Each point is reached from the start by the listed moves, each made 0, 1 or 2 times, or once backwards (-1), plus a little noise. Is the number of moves made odd or even? Then give how often each move was made.

Moves:
(1): [ 0.46  0.22 -0.11  0.09]
(2): [-0.11  0.14  0.30 -0.01]
(3): [ 0.25 -0.32  0.01  0.03]
Start: [-0.09 -0.02 -0.04  0.04]
Points:
[ 0.21  0.39 -0.45  0.14] -> odd (1, -1, -1)
[-0.45  0.45  0.24  0.02] -> even (0, 1, -1)
[ 0.46  0.07 -0.50  0.15] -> even (1, -1, 0)

Moves:
(1): [ 0.32  0.07 -0.01 -0.03  0.00  0.03  0.16 -0.02  0.08  0.02  0.07  0.05]
(2): [-0.09  0.29  0.08  0.00  0.08  0.01 -0.09 -0.06  0.19  0.00 -0.01  0.05]
(3): [-0.06 -0.12  0.14  0.27 -0.13  0.12  0.10  0.14 -0.14  0.14  0.05  0.17]
(4): [ 0.05 -0.01 -0.21  0.18  0.02  0.03  0.04  0.02  0.10 -0.06 -0.05  0.03]
(5): [-0.03  0.01  0.07 -0.05  0.08  0.00 -0.01  0.15 -0.01 -0.12 -0.09 -0.02]
(6): [-0.03  0.00 -0.11 -0.06  0.00  0.21  0.01  0.01 -0.02 -0.07  0.13 -0.04]
(7): [-0.15  0.03 -0.06 -0.01 -0.02 -0.13  0.15  0.03 -0.01 -0.06  0.08  0.03]
(8): [ 0.05  0.22 -0.09 -0.03 -0.08  0.01 -0.13  0.16 -0.04  0.07  0.09  0.14]
(9): [ 0.04 -0.08  0.01 -0.11 -0.04 -0.04 -0.01  0.20  0.24 -0.05  0.15 -0.02]
(10): [-0.05 -0.05 -0.06  0.03  0.11  0.06  0.09  0.04 -0.01  0.34  0.04 -0.01]
(11): [ 0.03 -0.03  0.03  0.15  0.20 -0.05 -0.13 -0.01  0.01 -0.07  0.12 -0.02]
Start: [-0.08 -0.04 -0.08  0.01  0.02 -0.15  0.11  0.04 -0.09 -0.04 -0.14 -0.20]
Points:
[ 0.88 -0.30 -0.71  0.07 -0.50  0.58  0.54  0.85  0.32 -0.05  0.42  0.10] -> odd (2, -1, 1, 2, 0, 2, -1, 1, 2, 0, -1)
[-0.19 -0.08 -0.59  0.00  0.13 -0.29 -0.06  0.14  0.44 -0.39 -0.21 -0.37] -> odd (-1, 0, -1, 2, 0, 0, 0, 0, 1, 0, 0)
[-0.10  0.08 -0.73  0.54 -0.18  0.14  0.26  0.58 -0.56 -0.10 -0.05  0.25] -> even (0, -1, 1, 2, 1, 1, 1, 2, -1, 0, 0)
[ 0.16  0.74 -0.26 -0.21  0.63 -0.18 -0.12  0.17  0.72  0.49  0.28 -0.12] -> odd (1, 2, -1, 0, 0, 0, 0, 1, 1, 2, 1)
[-0.83 -0.84  0.06  0.17  0.45 -0.02  0.31  0.69 -0.40 -0.27  0.50 -0.40] -> odd (-1, -1, 1, -1, 2, 2, 2, -1, 1, 1, 2)
[-0.35  1.23 -0.83 -0.02  0.02 -0.38  0.10  0.04  0.33 -0.16 -0.22  0.18] -> odd (0, 2, -1, 2, 0, 0, 2, 2, -1, 0, -1)
